Each row is a point. The points of each table are mixes of a few directions, plus a little noise. Count the directions of each table, and those that both share. Where both have some left over, give the other angles between the two spaces (their principal angles), to ten degrees, smallest first.
In the rows, 128 means zero.

First (5 x 3):
[[ 50  86 103]
 [172 142 170]
 [ 55  90  99]
 [185 157 153]
 [176 164 115]]
Second:
[[211  53 123]
 [106 158 119]
 [ 62 194 126]
 [111 160 113]
 [149  73 155]]
Directions: first 2, second 2, shared 1; angles 70

First:
[[127 127 129 134]
 [111  99 122 199]
 [134 140 131 102]
 [138 146 133  87]
 [104  85 118 232]
 [125 124 126 138]
 [157 177 139   7]]
Second:
[[109  94 121 207]
 [142 153 133  69]
 [128 130 128 126]
 [150 167 136  35]
 [110  97 121 201]]
Directions: first 1, second 1, shared 1

First:
[[107 126 140 120 112 168 120 140]
 [149 153 107  68  80 114 159 135]
 [110 123 106 147 121 159 153 114]
 [122 133 114 114 100  69 142 122]
 [104 112 105 164 134 191 156 120]
 [112 146 133 130 114 137 102  86]
 [179 100 152 180 232 111 102 149]
 [ 87 120 145  89  71 131 130 175]
 [243 151 167 142 249  84  55  98]
 [ 67 113 110 127  70 116 159 140]]
Second (8 x 8):
[[146 143 157 105 105 154 132 138]
 [125 126 158 123  92 139 159 153]
 [167 147 171  89 101 142 144 154]
 [148 140 120 116 148 124 107 119]
 [ 13  59  53 236 148  73 150 106]
 [174 162 105  96 179 149  60  89]
 [105 124 169 131  74 164 167 149]
 [146 127  94 131 175  82 100 115]]
Directions: first 5, second 3, shared 2; angles 40

First (10 x 9):
[[198 237 183 112 134 130 117 122 199]
 [151  73 129 116 104 159 176 159 152]
 [169  95 143 110 105 161 178 160 171]
 [130  96 123 125 119 139 147 141 130]
 [137  36 116 117  99 163 187 166 139]
 [147 168 144 125 133 125 119 123 146]
 [101  53 101 132 116 139 152 143 101]
 [ 54 182  99 159 168  72  43  72  50]
 [ 82 182 114 150 159  86  62  84  78]
 [115 158 125 135 141 110 100 110 112]]
Second (10 x 9):
[[180 106 179 135 157 156  89 150 195]
 [116 136 141 137 146 115 136  90 115]
 [ 81  99 127 150 154 104 158  66  69]
 [156 133  99 110  91 151  75 217 166]
 [180 142 168 116 127 149 155 134 181]
 [141  84 142 128 130 145 159 132 147]
 [146 190 101 107  90 132  95 181 147]
 [ 86 127 106 137 134 108 138  94  78]
 [124 191 108 130 133 113  22 160 131]
 [ 69  71 104 130 118 109 249  59  48]]
Directions: first 2, second 4, shared 2

First (9 x 11):
[[103 162 134 142 169  74 137 143 124 124 106]
 [ 95  72 111 145  99 132  98 147 123 156 143]
 [130  75 133 145  92 142 116 142 107 167 146]
 [176 146 151 133 128 101 125 111 115 123 106]
 [171 162 140  83 130 207 185 103 142 107 159]
 [ 81 119 100 131 140  60  85 107 136 123 127]
 [160 144 138 101 122 200 169 122 137 117 149]
 [147 198 152 117 176  98 168 116 128 105 110]
 [ 91  76  93 155  97 138  67 161 143 129 106]]
Second (10 x 11):
[[102 123 137 160 161 136 147 134 139  95 129]
 [129 117 148  81 110 139 136 133 135 159 123]
 [133 173  82 132 140  95 101 100 129  98 130]
 [143  57 249 138 125 204 198 131 127 160 134]
 [156 142 125 175 143 127 130 101 115  96 139]
 [136 144  50 117  84  82  64 156 105 162 121]
 [117  97 185  94 128 163 167 137 144 148 125]
 [138 142  87 104 131 116 145 164 131  94 133]
 [ 93 125 113 179 123 106  70 114 119 157 117]
 [133 160 104 101 135 111 122 110 137 110 128]]
Directions: first 5, second 5, shared 2; angles 40, 70, 80

First (8 x 14):
[[  9  63  89 163  74 101  79 175 218 165 148  73 175  90]
 [ 75  99 111 144 104 116 106 149 168 144 137 104 149 111]
 [124 125 126 129 126 127 126 130 131 129 129 126 130 126]
 [190 162 148 109 157 142 154 103  81 109 118 156 103 148]
 [223 180 159 100 171 149 167  91  57  99 112 171  90 158]
 [207 171 153 105 164 145 161  97  69 104 115 164  97 153]
 [ 77 100 111 143 105 116 107 148 166 144 136 105 148 112]
 [120 123 126 130 125 126 125 131 134 131 129 124 131 126]]
Second (8 x 14):
[[113  97  76 182  73  61 189  92 117 108 106 114 107 123]
 [107 125 124 140 121 111 119 102 163 111 165 115 119 119]
 [145  89 128 132 144 156 136 161 120 120 108 109 128 106]
 [137 134 166  79 179 205 155 115 140 134  79 192 109 159]
 [133 103 152 107 170 186 131 134 154 116 119 137 115 119]
 [145 111  95 164  91  80 125 171  77 135 120  82 150 106]
 [109 249 143 108  94  59  24 122 116 176 218 130 180 161]
 [134 115 141 113 152 165 144 128 137 124 106 146 117 132]]
Directions: first 1, second 4, shared 0; angles 50

First:
[[122 122 121 135 138 131 104 111 128 144 115 111 145 121 120 113 125 114]
 [127 133 140 125 126 126 145 130 126 120 143 134 116 133 138 132 126 142]
 [113 125 163 121 139 112 158 100 114 120 173 136 115 151 173 119 106 158]
 [110 119 163 118 142 106 158  92 111 119 177 138 119 157 182 116 101 157]
 [116 122 131 136 143 128 105  99 126 148 124 107 145 124 128 106 118 119]
 [137 105  87 119 124 123 102 136 132 128  93 140 158 129 116 134 135  91]
 [123 138 136 142 135 138 114 119 131 144 123 104 128 114 113 115 128 129]
 [178 170  93 124  70 161 159 249 157  87  90 164  80  98  59 199 186 129]
 [125 119 118 130 134 127 108 116 128 140 115 119 146 125 123 118 125 113]]
Second (9 x 18):
[[106 149 175 150 150 138 126  88 122 152 158  87 114 118 134  95 110 157]
 [140 116 100 115 115 122 129 151 132 114 111 153 136 134 124 147 138 111]
 [143 115  97 113 113 122 129 154 132 112 108 155 138 134 123 150 139 109]
 [139 117 105 117 117 123 129 148 131 116 113 149 135 134 125 144 137 113]
 [ 90 166 212 168 167 146 125  56 118 171 181  54 103 110 140  68  98 180]
 [117 138 151 139 138 133 128 109 125 139 142 107 121 124 131 112 120 142]
 [159  97  60  95  97 114 131 185 136  93  84 188 148 142 119 176 153  85]
 [134 122 115 122 122 126 129 139 130 121 120 139 132 131 126 138 133 120]
 [125 132 137 132 132 130 128 121 127 132 134 120 125 126 129 122 125 133]]
Directions: first 3, second 1, shared 1

First (10 x 20):
[[136 128 126 132 129 123 129 126 137 129 122 116 124 139 122 134 133 119
  107 132]
 [ 87 249 149  97 108 107 204 146  89 165 150 132  68 231  65 128 113 147
  130 200]
 [144 131 123 136 129 117 132 125 146 132 115 104 118 154 112 140 139 111
   85 138]
 [139  93 122 137 134 135 106 123 139 117 122 128 145  98 147 128 132 123
  129 107]
 [112 158 135 118 122 125 147 134 112 136 137 136 116 147 116 125 121 138
  141 144]
 [126  99 126 130 131 140 108 126 125 117 131 143 149  88 153 119 124 135
  157 105]
 [138  85 122 137 135 138 101 123 137 114 124 132 152  85 154 125 131 126
  139 100]
 [134 129 126 131 129 124 129 127 134 130 124 119 125 138 123 132 132 122
  112 132]
 [137  99 123 135 133 134 110 124 137 119 124 127 142 103 144 127 131 124
  129 111]
 [125 107 127 128 131 138 114 127 124 120 131 140 143  97 146 121 124 134
  151 111]]
Second, 9 rows:
[[127 109 117 137 125 133 113 141 118 115 100 123 149  84 148 141 139 119
  134 101]
 [112 143 134 120 137 145 126 120 153 142 151 127 118 148 108 114 102 120
  112 146]
 [171 120 142 126 123  86 155 105 106 125 155 148 108 180 132 118 154 170
  154 145]
 [ 98 153 129 120 135 153 125 131 154 144 139 120 120 138 104 121  98 107
  103 144]
 [164 111 121 141 109  84 145 140  73 104  91 132 137 112 160 155 182 154
  161 105]
 [ 87 160 124 122 132 160 121 143 151 143 122 111 125 121 104 131  98  95
   96 137]
 [141 123 125 133 120 110 135 134 105 118 110 128 132 121 141 140 150 137
  141 118]
 [149  97 124 137 125 117 119 126 114 112 117 134 143 103 154 133 148 139
  148 106]
 [102 136 136 117 147 164 113 113 178 148 167 129 120 145 102 100  81 111
  103 149]]
Directions: first 2, second 3, shared 1; angles 80

First, 8 rows:
[[ 54 148 110  94 178  79 115 127 172 100 122 133  62  60 136 143  98 122
  106  63  73 219  91  93]
 [166 117 109 145 112 163 159 159 125 166 180 103 160 135 115 120 114 134
  117 170 166 115 152 131]
 [148 119  69 140 141 169 182 200 155 189 235  82 145  89 103 124  73 138
   90 170 169 176 151 105]
 [ 52 147 113  94 172  80 108 125 167  96 115 139  63  65 139 143 102 122
  112  62  71 213  89  98]
 [162 120 169 141  92 134 106  88  88 113  77 146 155 186 135 123 174 126
  161 145 136  49 135 157]
 [102 138 150 116 132 100  99  95 127  94  76 150 106 133 139 131 147 124
  143  94  96 125 110 129]
 [173 117 151 145  96 147 129 116  94 133 113 132 166 176 125 117 157 132
  150 163 153  63 146 154]
 [171 119 152 145  96 150 124 110  93 131 107 134 166 178 128 119 162 130
  150 160 152  60 148 153]]
Second (10 x 24):
[[ 75 140 108 126  82 134 131 101  61  95  43 114 139 105 107 141 163 127
  103 114 105  90 145 198]
 [ 86 133 137 132  88 113 119  95  94  93  50 126 141 130 126 144 179 135
  109 121 109  88 137 185]
 [128 135  75 102  87 170 128 115  73  97  83 109 112 103 109 139 103 101
  130 117 135 133 156 143]
 [123 133 132 125 132 146 157 105  78 143  73  96 127 113 112  72  56  88
  170 116 137  66 120 118]
 [136 131 151 142 198 117 152 174 163 193 219 138 136 130 137  98 111 148
  129 130 123 142 101  94]
 [ 75 141 109 141 142 128 160 159 109 158 153 113 148  88 112 132 150 150
   77 125 105 129 127 170]
 [168  94 123 125  87 126 131  96 186  98  75  86 108 141 124 115  41  82
  167 162 201 131 137  68]
 [199 124 162 130 203 126 111 169 189 174 249 176 113 168 156 113 114 142
  167 127 134 171 102  46]
 [112 120 131 135  86 105 101 109 154  84  91 132 134 141 136 172 183 140
   99 143 133 140 143 160]
 [174 127 156 129 180 118  93 167 175 147 240 192 119 165 159 152 184 163
  132 122 107 180 117  93]]
Directions: first 2, second 5, shared 1; angles 80

First (9 x 32):
[[142 130 156 168 176 158 154 115  80 197 119 164 130 107 178 168 131 177
  135 133 109 136 187 104 135 139 146 146 129 110 124 154]
 [121 115  96  80  88 105  99 135 156  71 128 109 131 149 118 116 119  86
  138 104 158 131  98 143 117  97 105 149 127 152 142 112]
 [132 106 135  93 151 126 113 113 113 131 118 123 102 149 158 162 130 120
  161  78 158 139 137 128 115 103 109 178 112 145 132 132]
 [119 117 115  83 112 103 100 126 160  75 132  93 105 159 104 116 130  82
  142  91 158 126  89 152 116 111 105 137 115 153 128 108]
 [121 111  98  72  88 102 101 136 156  64 129 109 128 151 122 121 118  84
  144  95 163 136  96 142 115  93 104 153 125 153 145 114]
 [132 142 112 146 102 131 139 144 135 123 133 142 161 108 120 108 120 139
  105 167 107 124 129 123 137 138 142 105 143 118 136 133]
 [147 161 129 216 118 174 181 152  78 205 125 205 205  53 169 128 107 209
   91 227  60 128 200  82 160 160 179 101 170  81 143 171]
 [115 144 218 185 249 134 140  83 131 188 131  71  27 155  65 132 189 146
  120 101 106 108 107 160 131 197 137  57  88 101  48 101]
 [127 131  96 113  75 118 120 151 144  91 133 137 166 120 119 104 110 112
  118 150 130 127 116 128 131 114 130 125 145 133 153 126]]
Second (10 x 32):
[[118 138 164 153 176 124 128 111 144 144 135  94  83 142  82 117 157 127
  119 121 116 113 102 151 129 166 131  81 109 118  88 106]
 [127 130 137 133 139 128 129 124 130 131 129 119 117 131 117 125 135 127
  126 126 125 126 121 133 129 137 128 116 125 125 118 122]
 [120 138 164 153 178 125 130 110 144 144 133  93  81 143  80 115 160 127
  118 120 117 113 101 149 131 167 131  81 110 117  86 107]
 [130 127 124 124 123 130 129 130 126 126 128 131 133 127 132 129 124 128
  128 128 129 129 130 127 129 124 127 132 130 130 132 130]
 [114 142 178 163 192 121 131 106 148 147 136  82  66 151  66 113 168 126
  114 119 113 110  93 158 131 179 132  64 104 115  73  99]
 [120 137 157 150 166 125 129 114 139 141 132 101  91 141  90 118 152 128
  119 123 119 117 107 145 128 158 132  89 112 120  95 112]
 [129 126 121 124 119 128 126 131 126 125 125 135 137 124 136 129 123 128
  130 129 128 129 133 124 129 122 126 135 131 131 135 131]
 [152 103  40  67  13 138 124 168  91  90 113 211 241  91 239 157  56 131
  154 147 154 163 191  75 124  37 121 242 172 153 228 178]
 [122 134 148 142 154 127 128 119 136 136 132 108 103 137 104 122 143 127
  123 125 121 121 114 143 130 147 130 103 120 122 106 117]
 [150 105  46  72  20 138 124 167  91  93 114 206 234  94 233 156  60 128
  152 146 153 162 189  76 124  41 120 235 169 152 223 178]]
Directions: first 3, second 1, shared 1

First, 8 rows:
[[130 119 155 109 141 119 116 147 116 118 122 128 132 120 131 131 160 135
  119  96 125 120 151 132 135 111 167 141 157 140 116 131]
 [151 151 130 109 146 140 100 152 113 129 125 111 127 121 145 121 164 124
  113 102 117 157 175 119 132 114 158 105 158 110 123  84]
 [131 147 117 146 117 138 148 109 144 124 115 132 131 146 123 123  91 109
  155 160 130 126  69 105 117 158  88 124 100 130 134 142]
 [ 89 104  77 142 113 133 118 116 126 154 100 116 126 137 127 152 102 169
  131 165 134 142 152 143 128 126 122 117 102 139 122 118]
 [220 185 197 128 124 124 151 120 159  92 196 158 126 124 130  82 120  15
  128 101 121 107  54  86 123 155  67 126 136  73 147 163]
 [ 61 113  96 149 144 134 184 111 118 136 131 125 123 123 103 122 128 195
  151 156 139 120  94 165 111 139 138 151 103 174 164 106]
 [146  95 132 102 120 111  61 153 114 148 144 122 123 108 150 151 158 131
   70  90 124 143 249 151 155  76 164 112 164  92  97 119]
 [ 96 111 120 140 119 126 146 115 134 124  91 133 136 144 116 142 100 147
  157 154 135 109  81 123 122 144 121 148 105 166 120 161]]
Second (8 x 32):
[[135 112 179 129  89 157 193 132  95  71 145  68 156 113 155 141 126 116
   97 105 142 116 149 182 157 125 149 139 139 104 115 100]
 [121 126 139 111 128 113 123 134 129 122 124 145 116 133 120 121 152 115
  125 138 140 114  88 121 125 146 114 137 138 140 135 133]
 [147 139 117 111 125 133 104 145 152 116 115 162 107 127 112 138 144 111
   75 127  98 126 153 153 122 109 141 119 155 143 151 107]
 [ 67  81  97 148 147  89 146  90 114 159 146 129 121 155 128 143 122 197
  186 127 149 115  90 151 110 132 133 149 136 163 106 191]
 [135 104 110 154  83 107 115 135 121 113  79 141 130 145 156 165 103 111
  110 125 100  84 100 132 107  98 172 133 163 190  64  99]
 [119 119 187 103 174 111 114 149 124 137 138 143 143  93 101  99 161 147
  151  91 142 116 155  92 147 119 153 167 111 128 139 178]
 [139 148 134 119 144 139 118 133 137 136 136 130 128 117 117 111 133 121
  130 131 129 147 147 109 135 134 113 119 110 103 150 127]
 [159 194  62 148 134 173 112 104 152 168 141 106 122 141 133 105  82 106
  152 180 125 205 143  85 121 161  48  59  72  53 164  90]]
Directions: first 5, second 6, shared 1; angles 40, 40, 50, 90

First:
[[146 127 132 116  99 171 142 112 157 136 104 112 153 103 120 124 146 114
  158 122 115 142 137 141 134 137 105 110 115 119  98 144]
 [118  91 138 137 154  60 106 150  78 123 102 146  59 173 128  79 140 123
  109 126  79 123 117 101 145 109 213 121 182 157 174 129]
 [ 95 136 102 140 179 132 137 131 140  91 198 103 132 178 194 157 149 188
  102 107 216 107 162  80 109 125  87 151  83 100 150 107]
 [128 115 145 138 131  45  95 153  63 145  97 176  72 133  85  97  88  97
  103 153  62 125  85 144 138 112 216 133 196 171 165 123]
 [135 125 121 115 116 197 154 106 180 118 129  86 165 124 158 133 173 142
  160 103 154 137 163 114 130 141  72 110  85  99  96 142]
 [132 109 127 119 126 161 141 117 152 119 115 100 132 141 150 112 171 135
  150 108 127 135 152 107 137 131 116 107 114 116 117 142]
 [125 119 129 129 136 118 125 132 121 125 126 128 115 140 133 119 134 131
  125 125 123 127 129 118 131 124 142 127 135 132 137 127]
 [122 193 115 139 121 131 126 130 133 139 190 154 181  79 104 207  47 134
  100 159 192 116 105 176  92 137  66 175  96 116 112 100]
 [147 180 133 126  83 146 126 121 138 160 134 157 182  49  70 179  56  96
  130 163 131 134  94 199 110 142  87 149 118 129  91 122]
 [158  89 159 115  90 112 116 129 106 156  35 142  92 111  79  62 144  71
  159 134  14 151 105 146 162 124 205  88 190 163 124 158]
 [103 125 108 135 170 136 139 129 142  95 178 101 126 175 188 141 160 178
  113 104 194 112 162  81 117 125  99 139  93 105 146 117]]
Second (10 x 32):
[[108 143 128 120 140 107 131 127 126 120 149 139 146 104 125 153  92 130
  116 141 163 104 114 130 122 133 132 166 128 132 133 117]
 [104 137 115 115 133  84  72 127  79 139 132 185 149  95 100 155  75 109
  109 156 152 121 119 111 115 122 154 176 149 129 154  98]
 [166 101 128 143 106 168 124 130 135 142  89 105  93 171 135  80 198 125
  152 103  62 173 155 125 139 118 121  56 129 122 118 150]
 [106 137 116 117 133  88  78 126  85 138 133 178 147  98 103 154  80 113
  111 153 152 120 119 113 116 122 151 172 146 129 152  99]
 [154 111 129 139 113 157 132 130 137 136 103 108 104 158 135  95 177 128
  144 110  85 157 145 129 137 123 120  78 125 125 120 145]
 [118 150 151 130 149 153 231 128 208  90 173  59 139 127 167 144 125 162
  130 113 174  79 107 163 136 152  92 141  92 135  95 152]
 [112 157 154 127 155 152 248 128 219  81 186  51 146 121 173 152 117 169
  127 115 191  66 101 168 136 156  87 152  87 136  90 153]
 [115 126 111 119 125  89  56 126  69 149 116 189 139 106  96 142  93 105
  115 152 129 140 129 105 117 116 157 156 154 126 158  98]
 [142 128 144 138 131 169 200 129 187 108 138  66 116 152 160 112 167 151
  142 103 124 119 128 151 141 140  98  97 103 129  98 158]
 [154  91 102 132  96 115   7 128  39 178  60 199 102 147  86  91 158  87
  134 135  48 202 163  87 123  96 167  85 170 118 163 108]]
Directions: first 3, second 2, shared 0; angles 30, 50
